Each row is a point. Two turns around zero, p and q, are shown by what they do to some points. Write where each new point lands after one turn and then the other. Backwards means that the second turn is done in reverse. Each puzzle has new turns, and all numbers are rounded.

Turn p:
34 -14 39 => -23 46 -14
-60 45 -47 => 12 -86 17
51 -18 6 => 10 44 -31
-33 24 -6 => -10 -38 13
8 -37 8 => 11 34 15
Turn q:
-26 53 -15 => 59 13 -6
9 -61 -6 => -50 -35 -8
21 -21 -40 => -6 -44 22
15 2 -22 => 6 -18 19
3 50 7 => 37 31 16
-23 -23 76 => -46 54 -43
Where do these land?
q, then p: -21 47 -16 => 6 22 -49
p, then q: -19 -19 67 => 28 46 -48
q, then p: 51 7 -15 => -44 26 17
p, then q: -10 -34 -36 => -24 21 39

Turn p:
-1 20 -1 => -15 12 -7
-14 -17 38 => -12 -42 8
40 20 -34 => 8 53 15
-25 -23 -3 => 19 -23 -16
Turn q:
-4 -23 14 => -26 1 -8
10 -38 -26 => -30 -11 34
30 21 -27 => 27 12 34
25 40 2 => 39 27 4
-28 -8 12 => -11 -17 -24
-33 8 25 => 1 -12 -40
Where do these land?
q, then p: 76 2 2 => -75 11 -1
p, then q: -19 3 -19 => 11 -5 24
p, then q: -25 9 6 => -5 -23 13
q, then p: -8 5 9 => 9 9 -3
p, then q: -24 -19 2 => -19 -1 24

Turn p:
35 26 -34 -68 => 31 -18 -1 -80
-42 4 7 -55 => -11 17 57 -35
9 -2 -29 -14 => 7 11 -15 -27
31 -41 29 65 => -36 -24 -48 59
-14 3 -21 6 => 9 24 -4 -1
-19 10 48 66 => -1 -9 11 83
Turn q:
-53 1 -13 -40 => 17 56 18 30
-10 -50 -41 26 => -24 38 -12 -53
-21 -51 27 -16 => 51 25 -5 -27
62 36 8 5 => -21 -60 -27 21
22 64 18 25 => -25 -58 26 29
Where do these land?
p, then q: 34 -41 -61 -59 => 5 63 -32 71
q, then p: 9 13 -9 -2 => -3 15 -1 10
p, then q: 28 29 -2 36 => -31 -12 -28 -32
q, then p: -71 41 3 33 => -16 -46 54 50
q, then p: -10 -55 32 31 => -8 -40 10 -58
p, then q: 9 13 37 -39 => 52 6 -11 -17

Turn p:
-18 -37 20 -11 -33 -23 => 0 -8 35 7 16 -48
-11 14 22 39 31 3 => -29 -11 11 -22 10 40
-3 27 -13 22 25 -52 => 14 -49 0 -38 -15 20
35 -1 -37 -11 24 19 => -3 7 -55 8 -21 4
3 8 31 -16 -64 23 => 20 27 42 54 7 -6
-13 32 -25 2 -31 9 => 46 6 -3 12 17 18
-19 -10 -8 -12 4 -15 => 8 -1 1 -21 4 -20
1 -5 5 -35 34 24 => -17 41 -15 -17 -23 -6
25 -29 5 22 9 10 => -38 -13 -15 18 5 -3
Turn q:
-40 0 1 -18 16 -12 => -4 2 9 -47 -3 2
6 -20 29 -31 -4 -5 => -10 29 21 -3 29 -4
32 31 -9 -19 45 23 => 25 -34 -28 -2 48 -5
17 -16 1 21 17 -2 => -7 -7 -8 14 -1 -30
-40 -22 -3 31 -18 35 => -33 -31 34 4 -35 11
-33 23 24 -1 17 8 => -28 -12 -12 -33 9 18
44 2 -7 16 -76 6 => 14 27 7 75 -21 33
-13 -11 -24 -5 20 -31 => 20 7 -2 -29 -17 -26
27 11 -12 5 -18 -23 => 23 21 -19 21 -10 1
Where do these land?
q, then p backwards: 2 13 4 -25 -12 -3 => -17 19 -3 5 -2 17
q, then p: -29 26 -23 -55 -4 24 => -37 50 -12 22 -34 -7
p, then q: 4 2 46 21 50 -40 => -28 23 64 -25 10 25
q, then p: 32 1 29 -3 -32 20 => -22 -3 -3 -14 25 45
p, then q backwards: 31 -18 -39 37 -1 -13 => 21 34 -3 32 30 28
p, then q: 4 23 8 21 -8 -9 => -18 -11 16 17 12 -6
p, then q backwards: -28 -37 -13 5 20 35 => 9 7 50 -14 26 -22
q, then p: -15 -9 -12 -2 -12 -14 => 12 5 16 18 -9 1
